Every row gives one point. Examples show where two turns around zero, p and q, send a point. Where does a point land after both, in the order given? Backwards means that the second turn is done in reverse. Each puzzle has new turns, and all numbers are rounded.

Turn p:
[  5 -24  -7] -> [  4 -24   7]
[  9  48 -20] -> [ 24  35 -32]
[ 20 -40 -39] -> [ 29 -51  -4]
[ -4 -12  16] -> [-12  -4  16]
[ 2 43 28] -> [-5 51  5]
[-32 -14  22] -> [-40  -5   8]
Turn q:
[  8 -10  17] -> [ 1  9 19]
[ 21 -12  -3] -> [16 18  3]
[40 57  5] -> [-40  49 -30]
[-34 -23   8] -> [  7 -35  21]
[-34 -13 -27] -> [ 17 -40 -13]
Where do these land?
p, then q: [ 36  17 -21] -> [  7  43 -13]
p, then q: [-24   8  49] -> [-44 -32   7]
q, then p: [-12 -44 -16] -> [ 28 -11  38]
q, then p backwards: [  0  18 -12] -> [-16   8 -12]

Turn p:
[-39  20  23  21   6  11] -> [-4 49 22  9  6 -7]
[-13 -18 -39 -22  27  29] -> [ -9 -22  17 -21  46  26]
[-20  -9  40  25  23  28] -> [15 28 31 40 20 -5]
[ 10   4   9  -8 -76  10] -> [ -1   8 -17   6 -60  46]
[ 45 -17  -8 -25 -25 -35] -> [  6 -50 -26  -9 -39  -5]
[ 31  19  -4 -10   5 -19] -> [ 18 -12 -27 -17  -7 -17]
[ -9 -25  19 -16  18 -21] -> [  3 -21  32   3  -6 -24]
[ -3  29 -39  50   7  -4] -> [-34  29 -44  -1  29 -11]
[ -2  -3  -1 -13  14   2] -> [ 7 -8 10 -8 10 -2]
Turn q:
[ 26  -1  -3 -40   5  25] -> [ -7 -15 -24 -32 -17  28]
[-50 -41 -31  39  15  18] -> [-40  15  -8  70  22   5]
[-35  16 -24 -20 -46  28] -> [ 20  47 -11  19 -27  40]
[ 20 -13   6   5 -15 -10] -> [ -1 -15  26  -5  -6   5]
[ 16   8  10  45  17 -10] -> [ 15 -27  12  12  33 -22]
[  7  17  -4  -6   6 -29] -> [ 12  -5   0  -8 -16 -28]
[ 15  15  45 -24  18 -22] -> [  1   1   4 -55   9 -27]
Where do these land?
p, then q: [32  0  6 22 16 20] -> [  3 -39  -9  22   7  -9]
p, then q: [ 14   8  35   5 -10  -7] -> [ 27 -15  25   4  -8   2]
p, then q: [ 24 -24  -6  24 -18  -2] -> [-6 -3  9 43  6  9]
q, then p: [ 16 -26 -20 -28  24   2] -> [-38  -6  23  -7  -6  26]
p, then q backwards: [ 28  -7   6 -30  -4  11] -> [ 34  20 -10   3 -12  10]
q, then p: [-38 -43  14  15   3  14] -> [ -6  49  23   0  27 -16]
q, then p: [-46  61 -22 -27   1  20] -> [ -4   6 -74 -41  10  12]
q, then p: [-30  31 -13  20 -12 -57] -> [  0   9 -42   7 -42 -46]
